Rows are points. Any point is a mix of the corners, with weights that add up to 1. It lies inside the corners' shape when no weight is negative. Say inside or outside, and name the corners with a negative weight.

Corners:
(1): [ 7.3 -3.0]
(2): [0.7 1.1]
(3): [-5.8  0.7]
Points:
[0.4 1.0] -> inside
[ 6.6 -2.7] -> inside
[ 9.1 -3.0] -> outside (3)
[1.5 0.5] -> inside
[ 4.4 -1.6] -> inside
[-1.8 -0.8] -> outside (2)
[ 1.1 -1.7] -> outside (2)

Corners:
(1): [11.7  1.5 -3.8 -0.6 -2.3 -1.9 -2.8 -1.9]
(2): [ 0.3 -6.9 -0.6  6.1  3.0  4.6 -2.0  7.1]
(3): [-2.7  2.2  4.9 -5.8  1.4 -4.2 10.4  1.8]
(4): [ -1.9  -3.5  -3.8   4.6  -4.4  -6.1  -0.7 -15.1]
(5): [-1.9  3.6  1.4 -6.5  0.9 -6.6 -2.2  5.4]
(6): [-2.4 -0.7 -3.6  3.0  8.8  2.6 -2.7 -1.0]
(7): [ 1.2  1.4  5.2  2.7 -3.5  3.7 -1.2  0.7]
(8): [-4.1  5.3 -4.3  5.5 -0.9  0.9 -1.4  6.5]
(9): [-1.7 -0.2 -6.1 -9.7 -0.9  0.5  2.5  2.2]
Points:
[-0.7 -2.5 -2.1  1.6 -0.8 -0.8 -0.4 -2.1] -> inside
[-1.1  0.0 -1.8 -0.7  4.2  0.8 -1.0  7.5] -> outside (4, 7)
[ 0.3 -2.4 -1.8 -0.9 -0.7  0.6  1.9 -4.5] -> outside (5, 8)
[-1.8 -0.1 -2.6  3.1 -2.2 -2.6 -0.3 -4.9] -> inside
[-1.2 -0.2 -3.9 -3.5 -0.2  0.3  0.8  2.0] -> inside
[-1.5  1.1 -4.6 -1.4  0.2 -5.2  0.8 -6.2] -> outside (2, 7)
[-0.1  1.9  2.0  0.8 -3.4 -4.1  0.0  0.3] -> outside (6, 9)
[ 0.5  0.3  0.5  2.0 -0.6  1.0 -1.1 -1.3] -> inside

Corners:
(1): [ 3.7 -2.5  9.4  0.1 -2.5  6.3 -2.4  3.3  5.0 -3.5  2.9  4.7  0.6 -8.5]
(2): [-0.8  3.9  0.7  2.9  5.0 -7.8  3.4 -6.7 -7.3 -3.7 -1.2  3.7  1.6  2.9]
(3): [ 8.4 -2.5  9.1  0.4 -5.0  1.7  1.8  4.2  4.7  2.9 -5.8 -1.7 -0.2 -3.1]
(4): [-1.5  0.8 -0.9 -3.3 -1.0 -9.2  1.7  0.0 -3.9 -2.7 -1.3  8.6  1.4  1.2]
(5): [ 5.7 -1.7 -3.0 -2.4 -2.9 -0.7  0.5 -0.1  2.9  5.3  5.9 -2.6 -0.2 -8.0]
(6): [-3.0  4.6  1.4 -3.8  2.6 -1.3  1.9 -8.1 -5.1  1.2  1.1  2.5 -5.3  2.5]
(7): [ 0.9  2.8 -5.7 -6.5  0.2  3.7  2.7  0.9 -1.1 -2.0 -1.3 -3.4 -1.1 -0.6]
(8): [ 4.4 -0.3  8.3 -1.0 -2.4  8.8 -4.0  5.7 10.2  1.5  1.2  6.0 12.7 -5.9]
(9): [-3.2 -0.9 -2.1  1.3 -0.8  2.6  0.7 -5.4 -4.5  1.0 -3.9  0.0  0.8  2.0]
(10): [ 3.5  1.7 -3.7  4.0 -0.2  0.6 -3.4  0.7 -2.1  2.7  3.0  5.5 -2.4  2.3]
(11): [  5.1   0.8  -0.4   1.2  -1.2  -4.0  -0.5 -10.0  -5.0  -3.8  -3.6   4.2
  -2.8   2.4]
(12): [-2.4  2.2 -3.0 -1.2 -2.2 -4.0 -4.7  6.5  4.3  0.6 -1.5 -1.2  2.5  0.6]
(13): [ 6.7 -0.4  3.7  0.3 -8.6  5.0 -4.9  7.0  0.0 -3.7  5.3  1.9  7.1 -1.2]
(14): [-1.2 -4.5  0.4 -2.8  3.6 -4.3 -0.4 -3.5 -2.6 -1.9  1.3  3.8 -5.2  9.0]
(15): [ 2.9 -2.4 -0.1 -4.0  4.7 -2.2 -3.8 -1.2 -5.9  1.6 -1.2  1.1 -1.5  1.4]
Points:
[ 1.6 -0.2  2.0 -0.2 -0.2 -0.9 -1.3  0.4 -1.3 -2.3 -1.1  3.7  1.9  1.6] -> outside (5, 6)
[ 1.7  0.4 -0.5 -0.6 -0.7 -1.4 -0.2 -1.8 -2.8 -0.1 -0.5  1.2 -1.6  0.8] -> outside (8)
[ 0.9 -0.2  0.1 -2.2  0.0 -1.2 -0.1  0.2 -1.2  0.1  0.3  1.9  0.5  1.5] -> outside (1, 11)
[ 4.6 -1.1  6.8 -1.0 -2.8  4.9  0.4  3.8  3.9 -1.3  4.3  4.3  1.0 -4.6] -> outside (9, 11, 12, 15)

Corners:
(1): [-1.8 -2.5  1.7  4.5 -2.7 -4.0 -4.0  1.0 -1.6  3.3 -3.9  1.8  0.5  5.0
 -3.7 -4.9  0.4  7.4  2.4 -1.4]
(2): [ 0.0 -6.9 -1.8 -1.0 -0.1  3.4  4.4 -6.3 -4.3  5.6 -1.7  2.7 -2.4  3.2
  5.5  0.4  6.2  1.4  7.9 -5.8]
(3): [-3.3 -2.2  4.5 -5.7 -7.9 -3.6  6.2 -5.7 -1.9 -7.7 -2.6  5.5  5.1 -2.1
 -6.1  9.4 -5.1  3.5  4.8 -2.0]
(4): [ 4.8  0.7 -2.6 -6.9 -2.6  3.4 -4.9 -3.6 -0.5 -7.4  3.4  1.9  1.0 -8.3
 -2.1 -2.5  0.6  1.8  2.7  0.0]
(5): [-2.0  2.3  1.2 -5.8 -0.9 -2.7  1.1  4.8  6.1  2.1  3.3  4.9  3.7  2.3
  2.5  3.3  5.0 -5.3 -4.7 -1.1]
(6): [ 3.0 -1.2 -0.9 -1.2  4.9 -0.4  6.1 -5.7 -4.5 -1.3  0.7 -8.3  2.6 -3.5
  0.5 -5.4  0.5 -2.0 -4.8 -7.7]
(7): [-3.3 -3.4  6.0 -5.9  1.0 -0.3  0.6  3.1 -4.1 -3.1  0.2 -3.2 -4.4 -0.4
  1.8  5.9 -2.3 -3.5  6.0 -3.8]
(8): [-1.1 -3.1 -0.9 -7.0  1.4  3.6  6.6 -2.3 -3.4  3.9 -7.2  3.0 -3.7  2.0
 -1.7  2.1 -3.5  6.9  4.7 -1.4]
(9): [ 5.1 -2.9  5.3 -6.1  1.8  7.2  4.7  3.5  3.5 -7.4  1.8  5.0  4.1  5.1
 -0.1  1.8 -6.2 -1.6  5.1  2.9]
(10): [ 1.9  2.0 -6.2 -3.0 -2.5 -3.6 -0.1  5.4 -3.7  4.5 -1.2  5.6  7.1 -3.0
  1.3  6.3  5.3 -0.4  8.2  4.8]
(11): [ 3.6 -0.3  6.4  3.4  1.2  0.5 -5.4 -3.6  0.0  4.8 -3.2 -2.1 -3.2 -1.2
 -5.5 -6.1  5.7  4.7  1.3  2.9]
(12): [ 2.6 -8.6 -7.6 -1.9  3.4 -5.5  4.5 -0.1  0.0  3.8  7.7 -4.9  0.0  3.5
  5.2 -0.2 -2.5  4.7 -2.8 -2.0]
(13): [-3.9  2.4 -6.4  0.3 -1.8  4.9 -4.1 -0.3 -4.7  3.1  6.0 -2.0 -1.8  3.4
 -8.3  1.6 -2.8  5.6 -2.7  0.3]
(14): [ 3.4 -6.7 -4.7  0.3 -5.8  1.0  2.5  1.6 -5.5  6.7  6.2  3.0 -1.7  4.2
  0.3 -2.4  6.2 -0.1 -4.7 -2.8]
(15): [ 7.2 -1.1 -4.3 -2.5 -1.1  6.7 -3.8 -3.5 -6.1 -0.6  1.5 -5.1 -1.6 -1.4
  5.9 -3.1  7.5  3.0 -5.8  3.9]
(16): [ 1.2  3.9  0.8  3.1 -6.3  3.7 -5.1  4.8  4.7 -0.3  2.5  3.3  5.8 -6.6
 -6.3  4.6 -4.1  2.6 -5.2 -3.5]
(17): [-1.5  0.4  3.8  5.8  3.8 -0.7 -7.2  6.4  0.7  0.9 -4.9  5.7 -3.9 -0.6
 -5.5  0.5  3.4 -2.3  2.6 -0.6]
(18): [ 3.8 -5.0  0.7 -5.7 -1.3  3.3  4.1 -6.7 -4.2 -0.6  5.8  4.3 -0.7  6.3
  2.1 -3.9 -7.2 -4.4 -2.3 -1.1]
(19): [ 4.5 -3.6 -5.4 -5.6  4.6  4.6 -4.1 -0.7  3.9  0.0 -7.8 -1.8  4.2  0.2
 -2.6 -6.5  2.1 -3.0  2.7  3.8]
(20): [ 3.1  0.5  8.3 -0.4 -7.6 -0.3  6.1  4.3  6.8 -5.2  1.5  6.0 -3.2  6.6
 -1.3  6.6 -3.0 -2.5  8.0 -2.9]
(21): [-2.8  0.2  5.4  2.5 -8.0  1.1  5.4  0.0  8.8 -5.1  2.7  2.7  2.0 -6.2
  1.2 -0.6  4.7 -4.0 -6.0  4.5]
Points:
[ 2.6 -2.7 -0.4 -1.6 -2.3  1.7  0.7 -0.6 -0.6 -2.8  2.7 -2.6  1.4 -2.5
  0.5  1.6  1.9  0.4  2.0 -0.8] -> outside (1, 5, 8, 17, 18)
[ 0.9 -1.3  0.3 -1.2 -1.1  0.2  0.3  0.9  0.8  0.2  0.3  0.6  0.6 -0.1
 -1.3  1.0  1.5  1.4  1.1 -0.3] -> outside (18)
[ 1.2 -1.9  0.2 -2.0 -0.9  0.1 -0.3 -0.5 -1.5  0.6 -0.5  1.7  0.5  1.1
 -2.0  0.7  0.3  1.7  1.8 -0.9] -> outside (21)
[ 0.1 -3.5 -1.0 -1.4  0.4  3.3 -1.4  1.6  0.1  3.7  1.5  3.4 -2.1  0.1
 -2.3 -0.9 -0.2  0.1  2.3  1.7] -> outside (1, 3, 5, 6, 15, 20)
[ 1.6 -1.9  1.1 -3.5 -0.9  2.4  0.7 -1.1 -0.3 -1.6  0.9  1.5  0.4 -0.1
 -1.8  1.8 -1.5  0.5  0.9 -2.2] -> outside (1, 10, 21)
[ 1.0 -3.0 -1.2 -2.9  1.0  0.5  0.7 -1.6 -1.9  0.7 -0.3 -0.2  0.4  0.7
  0.2 -2.0  1.9  0.1  0.4 -0.4] -> outside (16, 20)
[ 2.2 -1.8 -0.4 -1.9 -1.2  0.5  1.2 -0.2  0.9  0.7 -0.3  2.8  1.9  0.2
  0.0 -0.3  1.9  0.0 -0.2 -0.4] -> outside (7, 13)
